Each row is a point. To make a cloud, some directions were put in groups of two or more. Within a group, all points are equally far from the middle, so they leave a hole (a ring in 2 directions, a hollow ball in 3). The other directions are filled evenly. Then the cloud was stretched, turned, moved and blurred a little. How many holes are there, and how many directions does each take, smallest first?

Cloud (20 x 3):
[[-5.1  2.6  1.5]
 [ 4.4 -1.9 -4.5]
 [-4.9  2.9 -3.2]
 [ 4.8 -0.7 -4.2]
 [-0.6 -5.7 -1.9]
 [ 2.3  1.1 -6.8]
 [-4.6 -4.1  0.0]
 [-0.3  0.2  4.4]
 [ 1.7 -4.5 -4.8]
 [ 0.5 -1.8  3.8]
 [ 3.1  4.0 -0.4]
 [ 0.4 -3.8 -6.2]
 [-2.1 -0.6  4.4]
 [-5.0  2.3  2.2]
 [ 2.9  4.3 -2.6]
 [-2.0  3.1  3.5]
 [ 2.4 -2.9 -6.2]
 [-3.7 -4.4 -3.4]
 [-4.5 -0.4  3.3]
 [ 2.5 -1.3  2.9]]
Holes: 1 (3)

Cloud (20 x 3):
[[-4.2  1.6 -0.4]
 [ 3.2  0.0  2.8]
 [ 2.3 -3.5  2.2]
 [ 3.4 -1.7  4.9]
 [-5.0  6.1  5.2]
 [ 2.7 -6.1 -0.9]
 [ 0.3 -2.3  4.4]
 [-5.5  3.9  5.1]
 [-4.2  6.8  0.1]
 [-0.3 -2.7 -4.6]
 [-2.5  5.8 -1.0]
 [-4.3  3.8 -1.6]
 [ 2.3 -2.8  4.1]
 [-3.2  5.5 -1.8]
 [ 2.1 -1.0  1.6]
 [ 3.7 -5.7  2.2]
 [-5.7  1.9  3.1]
 [-2.5  2.3  2.7]
 [ 0.0 -3.4  0.5]
 [-0.9 -2.7 -0.6]]
Holes: 0

Cloud:
[[ 1.1 -2.2 -2.4  1.6]
 [-2.1 -3.8 -4.3  0.9]
 [ 3.0  1.4 -3.4 -4.5]
 [ 1.0 -2.1 -6.7  4.3]
 [ 3.7 -0.8 -4.5 -0.1]
 [ 5.9 -0.1 -0.6 -1.5]
 [ 2.7  2.1 -4.5  2.3]
 [-0.8 -2.5 -5.1  0.5]
 [ 1.8  1.4 -5.3  4.2]
 [ 3.8  4.1  0.4 -4.5]
 [ 0.2 -4.7  0.7  1.0]
 [ 2.3  6.3 -0.6  1.8]
 [ 3.7  0.9 -1.7  5.4]
 [ 2.3 -6.1 -4.2 -0.3]
 [-0.1  5.8 -7.4 -0.7]
 [ 3.0  4.5  0.8 -4.5]
 [ 4.2 -1.5  2.1  4.4]
 [ 2.1 -5.8 -7.1 -3.4]
 [-3.8 -3.2 -3.0  3.7]
 [ 0.1 -2.4  0.5 -3.9]
 [ 2.9  1.6 -5.1  0.0]
 [-2.7 -3.2 -0.8  3.8]
 [ 4.0 -2.4 -7.2  3.4]
 [ 0.6 -2.3  2.8  0.0]
 [ 1.8  6.7 -2.8  3.0]
 [-6.0  2.5 -0.4  1.4]
 [ 2.9  7.1  1.2  3.7]]
Holes: 0

Cloud:
[[-4.5  2.1 -5.5 -3.6  5.8  4.3]
 [ 0.4  5.7  1.8  1.1  2.3  3.9]
 [ 5.3 -1.1 -3.0 -2.5  5.2  2.5]
 [ 2.4  5.2 -0.1 -1.4  2.0  1.6]
 [-7.5  2.0  1.3 -2.0 -0.9  2.8]
 [ 4.7 -1.2 -1.3 -2.2  0.6  0.8]
 [ 1.5 -3.4  4.1 -1.9 -4.4 -3.4]
 [ 1.8  4.8  4.3  0.1  0.4  3.2]
 [ 2.7 -0.5  0.5  3.9  3.4 -2.4]
 [-6.1 -2.7 -1.8 -2.6  5.4  2.8]
 [ 0.2  3.3 -7.1 -3.6  2.0 -1.0]
 [ 2.9 -1.9 -6.1  1.9 -1.9 -0.5]
 [-0.1 -0.6  6.5  1.4  5.8  3.0]
 [-4.6 -1.3  1.1 -7.0 -1.8 -1.7]
 [-1.3 -0.8  1.0 -4.7  5.3 -3.7]
 [-3.3  1.4  2.2 -7.6 -0.9 -2.0]
 [-0.6 -0.8 -3.5  0.5 -4.4  5.2]
 [-1.0 -0.6  0.7  5.7  0.3  4.5]
 [-0.8 -1.3  0.1  3.8  7.2 -2.6]
 [-1.2 -4.2  2.6 -5.5  5.4  3.5]
 [-3.3  4.1  0.2 -2.9  2.0 -1.3]
 [-2.7  3.4  1.3 -5.4 -4.9  0.0]
 [-6.0  2.4 -5.4  1.9 -0.6 -1.9]
 [-4.4 -3.4 -2.4  2.2  7.7  2.5]
 [ 0.2  1.4  4.2 -3.3  6.2 -6.6]
 [ 0.0  5.8 -4.2 -1.3  4.5 -3.3]
 [-3.5  6.7  3.8  1.5  0.0  2.8]
 [ 0.3 -1.2 -2.3  6.0  9.1  2.8]
 [-2.3  4.3  3.3 -7.9  3.0  2.0]
 [-1.4  3.4 -3.1  0.6 -1.3  3.0]
 [-0.3 -1.1  2.6  1.9  0.0  6.0]
 [-0.2 -1.0 -2.8  6.0 -2.6  1.6]
 [ 2.2 -4.4  1.4 -4.8 -1.9 -4.4]
 [ 2.1  1.7 -4.5 -1.6  3.2  5.6]
 [-2.0 -0.9 -2.2 -6.9  1.2 -4.6]
 [-6.5 -1.1  3.5 -3.5  4.4  3.4]
 [-5.2  1.3 -1.3 -6.7 -1.5  5.5]
 [-0.8  5.4  2.2 -6.0  1.6 -1.5]
 [-0.8 -2.5  0.4  4.4 -1.8  1.6]
 [-4.3  0.9  4.3 -4.3  2.2 -1.9]
 [ 1.2  3.4  4.3  3.9 -1.0  2.1]
 [ 0.0 -4.6 -1.6 -2.5  0.7 -4.0]
 [-1.2  4.1 -4.6 -1.1  1.7  1.7]
 [ 2.7  2.7 -2.4  0.7  4.3  4.4]
 [ 1.5 -2.1  2.8 -1.5  4.0  5.8]
 [-6.9  2.0 -0.2  2.8 -0.6 -3.9]
 [ 4.5  2.2  3.2 -2.8  2.1  3.1]
 [-1.1 -0.1  6.1  4.2  1.3  4.9]]
Holes: 1 (2)

Cloud:
[[-3.4 -2.5  2.5  2.1 -3.1 -4.9 -2.7 -6.6]
 [-4.3  1.8 -4.8 -3.9 -3.2  2.6 -2.8 -4.0]
 [-7.1 -4.0  0.8 -0.8  0.6 -3.0  2.7 -6.8]
 [-6.3  5.9 -0.3  0.7  1.9 -3.6  2.7 -1.3]
 [-0.4  4.3 -5.3  2.5  2.5 -6.7 -0.6 -3.1]
 [-3.5  5.6 -0.6 -3.2 -6.7  0.2  0.8 -3.8]
 [ 2.0 -3.5  0.1  1.0  6.2 -1.2  1.1  2.7]
 [ 1.2  2.1 -5.8  4.7 -0.6  3.4  0.2  3.7]
 [ 0.3 -0.9 -1.6 -3.9  3.6 -2.7  3.9  3.2]
 [-3.0  5.1 -1.7 -2.1 -0.9  3.9  4.4 -6.3]
 [-5.5  2.6 -0.5 -2.6 -6.1  1.9 -2.9 -4.5]
 [ 2.1  5.5  4.4  0.9 -1.1  0.3 -4.5  1.4]
 [ 3.8  7.1  0.8  0.9  0.4 -1.4 -3.5 -2.1]
 [ 0.9  5.5  0.1 -4.8 -2.0  4.7  3.3  0.8]
 [-4.4 -1.9  3.8  5.5  0.7  0.2  3.3  1.9]
 [ 2.8 -3.7 -0.8  4.5  2.1  0.6 -4.5 -0.5]
 [-1.7  3.8 -3.2  4.9  4.3  0.5 -4.2 -4.3]
 [ 2.5 -4.4  0.4  3.7  2.1 -0.4 -5.1 -2.1]
 [-4.0 -0.2 -2.8 -0.5 -1.8  0.4 -8.7 -0.9]
 [-4.3 -2.3  4.6  1.4 -0.7 -4.9  0.8  2.9]
 [ 1.7  5.3 -1.5 -5.8  2.8  0.4 -3.1 -1.2]
 [ 2.1  6.7  0.9  1.7  4.9 -2.3 -0.7 -1.3]
 [-0.8 -0.7 -3.0  0.1  1.7  2.1 -5.7 -8.0]
 [-6.3  4.6 -1.2 -1.0  0.3 -3.4 -6.4 -1.1]
 [-3.0  4.3 -4.9 -2.9 -1.5  2.7  3.6 -6.4]
 [ 1.7  2.9 -5.7 -3.0 -3.7 -2.3 -4.1 -0.6]
 [-1.9  3.3 -3.9 -5.9  1.5 -2.4 -3.1  3.2]
 [-2.6 -3.2 -2.2  3.8 -6.0  1.9  1.1 -4.1]
 [ 0.7 -2.8 -3.9 -5.8  1.7 -1.7 -0.6  1.3]
 [ 4.9 -1.9  0.9 -2.2 -4.3 -1.3 -2.8  0.4]
 [ 5.6  1.1  2.7  3.0  4.2 -1.9  0.4  0.0]
 [-1.6 -2.4 -1.4  6.9 -5.7  1.5 -1.7  1.6]
 [-6.5 -0.2  2.9  3.6  3.6  0.0  3.1 -2.6]
 [ 6.1  1.0 -0.4  2.2  1.2 -5.2 -1.7 -0.4]
 [-6.8  4.4 -3.2  4.3  1.2 -1.8  2.8 -2.4]
 [-0.5  5.3 -0.3 -2.0 -1.4  2.5  6.6 -6.0]
 [-3.6 -3.6 -2.3 -0.1  4.0 -1.2 -5.8 -0.5]
 [-2.9 -1.8  2.8  5.3  4.0 -1.7 -3.7 -3.7]
 [-0.1  1.3 -7.5 -2.8 -1.4  1.8  4.4 -3.2]
 [-9.5 -1.7  2.7  0.0  1.8  0.3 -0.6  2.1]
 [-2.5  2.2  4.9  1.9 -1.9 -5.6 -1.4 -0.3]
 [-3.5 -0.8 -5.9  0.7  1.8 -6.5 -2.3 -3.6]
 [-0.4 -2.5 -0.2  5.4 -0.3  3.7 -5.1  2.5]
 [-2.9  0.2 -6.8 -1.2 -5.9 -3.0 -0.6  2.0]
 [-2.7  5.7 -3.8  2.0  3.5 -2.1 -4.6  2.5]
 [-2.0  4.1  1.2  0.2  0.8  3.2  6.5 -7.0]
 [-2.6  2.6 -6.4  1.4  2.2  2.7  3.8  1.4]
 [-4.1  4.0  1.9  5.1 -6.5  3.0 -0.8 -0.8]
 [ 2.6  4.9 -1.3 -4.8 -1.7 -3.4 -1.2 -7.3]
 [-4.1  2.3 -5.0  6.9 -1.7 -1.1 -2.4  3.1]
 [ 0.9 -1.4 -0.7  5.6 -2.6 -2.3  2.0  6.8]
 [ 0.0 -1.0  4.0 -4.2  3.3  1.1  5.0 -5.1]
 [ 2.8  6.8 -3.1  1.5  0.9 -3.4 -3.9 -4.5]
 [-3.1  0.5 -0.5  6.9  1.2 -0.5 -5.0 -3.4]
 [-5.8  3.0 -5.1 -4.6  1.6 -1.2  0.0  2.8]
 [ 2.5  0.6  3.6 -5.7  0.1 -1.6 -1.7 -2.6]
 [ 0.5  4.8  1.1 -1.5 -1.6 -6.7 -0.9 -3.3]
 [ 1.8 -2.2  0.8 -3.7 -5.3 -3.2  2.8 -0.5]
 [ 6.5  0.6  0.6  1.0  1.6  2.7  6.4 -2.6]
 [-5.1  7.3 -1.6  0.6 -3.9  1.9  4.8  1.4]
 [-0.6  0.6  3.3 -0.5 -3.7  4.2  4.2 -5.1]
 [-2.2  5.5  2.9  4.6  0.2 -4.3  1.0 -3.0]
 [-1.7 -5.0 -1.9 -0.6  4.9 -1.3 -4.7 -3.8]
 [ 3.7 -0.9  3.6  0.3 -4.6 -0.5 -0.3 -6.2]
 [ 0.2 -5.7 -1.1 -3.2 -2.5 -4.4  1.5 -1.0]
 [ 2.1  7.3 -4.1  2.9  0.8  3.1 -0.1  0.8]
 [ 0.3  6.4 -4.0 -2.2  0.6  5.7  1.0  0.5]
 [ 0.4 -3.9 -1.4  0.0  0.5 -1.8 -6.8  3.4]
 [-6.9  3.7 -2.3 -2.5 -0.3 -3.3  3.1 -6.0]
 [ 0.9 -4.3 -2.7 -2.4 -0.2 -3.4 -4.7  0.7]
 [-1.6  2.8 -4.2 -4.8  3.9 -2.3 -2.6  2.1]
 [-6.6  3.7 -0.4 -0.4 -3.8 -2.7  3.7 -5.8]]
Holes: 2 (3, 4)
